Each row is a point. Each copy is the shape, with its points in the same order, turned, moved and blurred by noise. Some copies are also mirrored. Which?
In the rows, zero is written as 100.

Shape:
[[81, 134],
[115, 94],
[66, 104],
[76, 87],
[157, 89],
[78, 117]]
Copy 1, 6 rows:
[[152, 105],
[101, 91],
[135, 133],
[113, 126],
[76, 55],
[138, 119]]
Copy 1 is: only turned
Copy 2 (6 x 2):
[[135, 113],
[102, 80],
[111, 134],
[89, 121],
[94, 36],
[113, 116]]
Copy 2 is: only turned
Copy 3 (6 x 2):
[[85, 144],
[89, 94],
[116, 129],
[123, 111],
[62, 51],
[106, 131]]
Copy 3 is: mirrored
Copy 4, 6 rows:
[[68, 117],
[110, 87],
[97, 132],
[116, 123],
[123, 48],
[86, 117]]
Copy 4 is: mirrored

Shape:
[[140, 145, 94, 118],
[116, 131, 100, 128],
[106, 90, 137, 109],
[102, 110, 131, 121],
[82, 112, 81, 71],
[105, 100, 70, 90],
[107, 126, 84, 70],
[52, 147, 120, 63],
[113, 112, 150, 122]]
Copy 1 (9 x 4):
[[145, 116, 70, 109],
[120, 112, 82, 124],
[85, 127, 124, 115],
[93, 128, 104, 127],
[76, 65, 80, 94],
[107, 66, 97, 102],
[96, 82, 76, 79],
[39, 101, 47, 99],
[93, 147, 106, 125]]
Copy 1 is: only turned
Copy 2:
[[55, 75, 121, 72],
[60, 94, 105, 91],
[97, 107, 129, 129],
[76, 103, 118, 126],
[112, 53, 78, 110],
[111, 71, 93, 83],
[98, 42, 100, 100],
[80, 36, 76, 158],
[70, 107, 139, 132]]
Copy 2 is: only turned
Copy 3, 9 rows:
[[123, 113, 146, 138],
[106, 122, 140, 117],
[133, 111, 115, 70],
[121, 120, 134, 81],
[81, 67, 110, 101],
[93, 88, 95, 119],
[101, 65, 123, 121],
[79, 50, 159, 66],
[139, 122, 143, 77]]
Copy 3 is: mirrored

Shape (10 x 6):
[[120, 99, 96, 132, 80, 85],
[96, 77, 152, 105, 144, 91],
[120, 98, 107, 93, 121, 58],
[112, 109, 107, 149, 112, 64],
[123, 84, 121, 132, 73, 118],
[116, 124, 67, 137, 68, 60],
[117, 110, 63, 97, 81, 148],
[95, 107, 132, 74, 97, 143],
[59, 121, 92, 112, 79, 75],
[91, 153, 113, 66, 128, 87]]
Copy 1:
[[96, 68, 82, 113, 111, 83],
[31, 67, 109, 113, 70, 129],
[56, 86, 128, 120, 115, 95],
[61, 70, 92, 130, 99, 55],
[106, 59, 65, 106, 91, 109],
[103, 88, 78, 124, 131, 45],
[145, 107, 87, 70, 88, 103],
[87, 113, 87, 97, 67, 144],
[53, 126, 69, 92, 117, 73],
[62, 149, 120, 128, 78, 106]]
Copy 1 is: mirrored
Copy 2 (10 x 6):
[[120, 107, 86, 125, 92, 103],
[56, 75, 88, 96, 148, 113],
[95, 94, 54, 94, 116, 120],
[99, 102, 65, 123, 110, 73],
[106, 105, 120, 148, 99, 115],
[144, 121, 57, 111, 59, 81],
[89, 112, 109, 119, 35, 136],
[72, 65, 125, 104, 77, 147],
[122, 83, 98, 73, 72, 79],
[76, 47, 59, 72, 70, 119]]
Copy 2 is: mirrored
Copy 3:
[[130, 102, 97, 119, 95, 67],
[87, 86, 114, 134, 82, 147],
[104, 109, 81, 120, 123, 111],
[139, 77, 102, 131, 117, 90],
[123, 101, 104, 119, 52, 71],
[153, 107, 96, 101, 132, 46],
[93, 87, 86, 55, 67, 50],
[94, 105, 102, 68, 47, 117],
[138, 112, 139, 74, 121, 91],
[116, 95, 80, 55, 119, 144]]
Copy 3 is: mirrored

Shape:
[[91, 40, 102, 98, 88, 102, 89, 99, 102],
[94, 96, 90, 102, 93, 101, 89, 98, 97],
[97, 79, 96, 111, 105, 97, 87, 126, 80],
[99, 100, 136, 101, 108, 77, 110, 104, 83],
[125, 99, 93, 95, 95, 103, 103, 113, 103],
[111, 96, 92, 96, 107, 98, 90, 97, 79],
[109, 101, 92, 93, 5, 102, 133, 109, 106],
[99, 97, 95, 97, 105, 73, 86, 115, 98],
[92, 101, 116, 94, 103, 105, 109, 100, 83],
[119, 93, 90, 122, 71, 98, 100, 97, 105],
[98, 94, 146, 101, 100, 104, 84, 105, 83],
[99, 103, 98, 157, 108, 61, 102, 112, 81],
[96, 103, 91, 128, 105, 99, 92, 108, 109],
[107, 88, 90, 93, 103, 105, 106, 114, 101]]
Copy 1, 14 rows:
[[110, 127, 116, 80, 81, 81, 128, 103, 86],
[115, 94, 101, 100, 103, 97, 97, 107, 86],
[112, 117, 98, 86, 109, 74, 82, 115, 84],
[88, 131, 66, 105, 119, 98, 98, 110, 105],
[102, 103, 115, 112, 121, 88, 91, 121, 110],
[125, 116, 100, 111, 103, 97, 89, 114, 99],
[101, 47, 108, 54, 124, 89, 134, 119, 148],
[111, 106, 89, 114, 119, 71, 99, 101, 87],
[108, 117, 87, 97, 110, 110, 90, 101, 104],
[100, 81, 103, 97, 101, 89, 107, 136, 98],
[99, 140, 88, 89, 129, 113, 106, 114, 85],
[87, 97, 52, 107, 98, 65, 77, 140, 78],
[90, 88, 98, 105, 104, 88, 87, 115, 72],
[106, 104, 114, 101, 107, 87, 90, 101, 101]]
Copy 1 is: mirrored
Copy 2:
[[92, 84, 110, 62, 82, 88, 75, 74, 129],
[107, 99, 105, 80, 106, 90, 98, 97, 99],
[109, 80, 127, 88, 92, 110, 84, 98, 94],
[84, 69, 99, 103, 116, 100, 89, 127, 111],
[102, 108, 96, 87, 111, 123, 93, 95, 100],
[100, 98, 113, 82, 124, 99, 85, 95, 94],
[90, 80, 61, 49, 99, 127, 167, 75, 109],
[126, 81, 97, 95, 111, 98, 85, 101, 100],
[83, 91, 112, 102, 116, 96, 105, 106, 107],
[97, 100, 83, 59, 91, 110, 102, 98, 92],
[87, 85, 124, 90, 108, 102, 96, 134, 126],
[106, 63, 92, 90, 86, 98, 77, 129, 53],
[111, 105, 99, 92, 82, 96, 90, 110, 84],
[99, 100, 103, 94, 106, 111, 92, 82, 102]]
Copy 2 is: mirrored
Copy 3 (14 x 9):
[[109, 85, 124, 80, 122, 62, 136, 102, 98],
[95, 99, 101, 91, 101, 90, 119, 108, 93],
[86, 103, 111, 91, 83, 58, 117, 98, 90],
[88, 73, 103, 86, 92, 89, 79, 75, 93],
[101, 105, 108, 121, 99, 100, 104, 95, 90],
[100, 105, 83, 94, 92, 82, 108, 95, 99],
[115, 46, 91, 136, 134, 116, 133, 122, 34],
[76, 85, 105, 111, 93, 82, 107, 104, 109],
[94, 95, 92, 83, 105, 95, 95, 92, 82],
[115, 78, 112, 115, 91, 100, 124, 116, 86],
[88, 83, 112, 64, 93, 105, 110, 70, 84],
[91, 65, 113, 101, 41, 67, 85, 112, 94],
[94, 98, 121, 96, 81, 97, 106, 123, 96],
[95, 108, 109, 103, 110, 85, 104, 99, 85]]
Copy 3 is: only turned
